Every row gives one point. Any point is a mix of the corners, with weights that add up to 1. It lies inside the corners' shape when no weight is negative. Say inside or outside, and name the corners with a negative weight.
In the rows, 128 means zero.

Corners:
(1): [122  77]
(2): [152  77]
(3): [115 196]
Points:
[136  62] => outside (3)
[138  92] => inside
[145  52] => outside (3)
[114 147] => outside (2)

Corners:
(1): [ 67  74 160  72 146 132]
(2): [249 160 138 171 168 116]
(3): [ 62 123 174 105  86 171]
(4): [ 68 111 181  62  46 138]
(5): [204 114  72 170 160  70]
(6): [120 243 120 138 151 109]
(7): [174  86 123  82 141 172]
Points:
[121 109 115 114 151 116] => outside (2, 4)
[ 91 116 163  87  84 143] => inside
[131 173 141 137 128 114] => outside (7)
[150 129 150 119 128 129] => inside
[ 84 136 144  92 104 126] => outside (2)
[ 97 176 169 114 111 132] => outside (5, 7)
[108 148 138 106 143 126] => inside
[108 145 128 125 120 114] => outside (2, 7)
[108 102 142 101 132 131] => inside

Corners:
(1): [152 182 134  94 130 171 114 108 135 143  95]
(2): [183 126 140  86 100 105 137  74 161 109 157]
(3): [101 117 175 134 187 163 148  91 128  92 124]
(4): [150 141  65 202  98 126 143 108 115 159 140]
(5): [158 133  82 131 169 113 165 165 119 129 110]
(6): [148 143 130  98 128 105 118 113  65 103 159]
(7): [  8 114 102  85 249 231  58 106 118 137  92]
(8): [156 124 148 106 140  99 159  89 117 176  97]
(9): [173 111 136 103  96 152  61 102 112  82 134]
(10): [ 95 147 126 138 145 101  27 104 122  98 138]
(11): [101 104 125 157 126 105 149  87 111 108  94]
(12): [131 123 140 108 115 106 108 146 154 136 125]
Points:
[138 131 128 112 130 116 116 123 123 122 131] => inside
[146 127 123 144 124 102 127  95 114 125 133] => outside (1, 7, 12)
[140 136 123 119 147 137 142 116 114 147 101] => outside (2, 10)
[110 116 124 137 139 122 132 101 117 116 106] => inside
[109 126 123 105 158 151  98  99 128 122 121] => inside

Corners:
(1): [156  82 147 147 155 118  85  40 174  71  35 133 117  97  91  97 143  77]
(2): [145 142 148 144 117 135 109 160 133 137 127 104 124 162 116 153  58 115]
(3): [127 208 141 150 131 139  91 104 135 166 174 172 152 132 119 135  72 129]
(4): [123 115  84 180 170 122 154 144 153 150 153 132 101 175  95 195 126 175]
(5): [170 103 133 153 168  91  98 133 106 137 156 216 168 118  98 219 104 109]
(6): [188 110  86 162 150 135 115 107 109 100 116 151 105 135 142 105 184  80]
(7): [152 136 109 110 143  96 167 188 169  96 104  98 188 131 123  63 116 186]
(8): [136 169 156 161 148 166 157 159 126 151 158 109 114  87 177 184  94 111]
(9): [122 106 116 209  84 161  82 142  88  57  69 126 111  91 116 158 202  93]
(10): [141 108 192 154 158 132 152 126 142 121   7 128 133 114 146  72 190  94]
(11): [174 117 158 213 112 152  92 134 130  69 196 151  93 151 210 174  85 188]
(12): [140 193 108 171 136 136 157 128 195 128 129 172 172 185 156 143  56 135]
(13): [116 146 144 150 175 107  79 163 164  86 158 152 123 118 145 112  96 122]
(14): [ 87  88 107 141 182  91 140 110 125 100 210 106 170 196 107 203  87 152]
(15): [151 153 111 123 140 162  72 132 134  93  90  88 104 135 155 133 189 122]
(16): [138  92 118 106 112 182 161 107 139  60  79 147  90 162  90 153 121 121]
(17): [116 152 128 157 132  98 169 106  84  93 132 114 105 189 132 208  37 180]
(18): [145 158 143 114 108 110 133 140 178 101 106  88 111 125 123 113 175  97]
(19): [101 154 110  95 112  89 108 126 182 161 128 182 192 108 152  96  33 126]
Points:
[138 130 129 156 134 132 110 126 134 106 120 139 125 133 130 154 124 115] => outside (7)
[143 141 122 159 138 124 112 132 140 110 138 137 131 135 138 146 110 127] => outside (10, 16)
[137 136 131 150 138 133 125 131 136 111 129 140 139 135 141 145  94 128] => outside (4, 18)
[135 133 125 146 132 136 131 139 135 108 124 137 125 142 129 151 115 129] => outside (1)

Corners:
(1): [141 160 139 111 123 134  91 163 196 128 162 137 159 153 117 121 114 135
 110 150]
(2): [113 137 107 132 141 109 111 162 114  84 140 122 112 147 141 117 104  96
 146 170]
(3): [127 130 121  96 121 124 117 134 238 101 139  92 135 115 132 148 140 120
 143 141]
(4): [129 167 111 118 101 102 193 162 136 103 146 219 152 199 148 165 155 103
 109 174]
(5): [130  92 116 108 139 104  90 115  89 115 117  95 123 110 121  97 129  94
 159  83]
(6): [124  89 101 119 127 143 140 162 118  98  56 165 172 179   7 108 139 105
 149 145]
(7): [125  94 118  93  83 147  77 160 103  94 163 110  96 100 133 102 116  93
  71 137]
(8): [114  57 128 124 143 134 118 140 209 224 138 102 119 121 122 141  97 107
 154 153]
(9): [141 155 103 106 108 133 119 156 101 127  97  96 137 118 123 103 134 172
 147 139]
(10): [150 156 151 110 127 136 130 142  89 103 144 141  82 141 160 173 147 105
 136 180]
(11): [151 132 197  95 143 135 181 105 216 126 118 217 110 127 125 117 105 147
 132 136]
(12): [127 137 105 119 142 124 204 140 132 142 125 128 156 147  90 110 147 106
 131 144]
(13): [153 120  87 186 117  87  94 168 205 138 134  84 101 140 132 143 138  87
 133 175]
(14): [109 132 122 116 124 122 106 146 145  93 116 138 140 123  51 119 153 114
 134  82]
(15): [171  63  98 119 136  96 112 161 100  93 118  90  88 108 113 152  75 117
 141 126]
(16): [141 162 102 137 102 135 206 129 125 117 159 116 156 209 127 127 134 149
 115 137]
(17): [150 112 107 109 105  56 111 150 107 103 145 109 113 138 120 150 124 148
 144 170]
(18): [143 174  96 217 105 151 135  67 145 145 190  97 150 172 155 170  94  99
  93 173]
(19): [121 145 110 115 131 161  69  57 127 161 147 143  98 105 130  99 102 160
 129 145]
(20): [136  89  88 212 140 142 116 148 149 143 165 125 162 115 117 114 132  87
 123 169]
(21): [115 160 164 101 127 115 130  86 107 115  99 123 129 147 106 128 137 220
  76 114]
Points:
[123 139 107 123 126 121 138 134 144 124 116 129 148 159  99 129 132 125
 132 132] => outside (7, 10, 11, 17, 20)
[136 124 124 114 122 127 132 133 131 121 134 132 129 136 116 131 125 127
 125 140] => outside (2, 13)
[133 136 118 124 120 122 126 133 133 107 133 126 131 140 116 128 128 125
 122 140] => outside (8)
[138 139 127 121 121 124 130 140 157 121 141 143 137 149 120 131 123 126
 123 149] => inside
[124  94  85 126 119 123 124 163 145 141 131 101 126 130 105 121 124 111
 142 149] => outside (1, 5, 10, 11, 18, 21)
[141 152 113 138 121 121 145 134 145 114 136 139 136 158 126 138 127 128
 124 166] => outside (5, 7, 8, 14)
[136 120 107 128 118 120 118 142 130 119 139 108 126 138 121 133 122 117
 126 144] => outside (11)
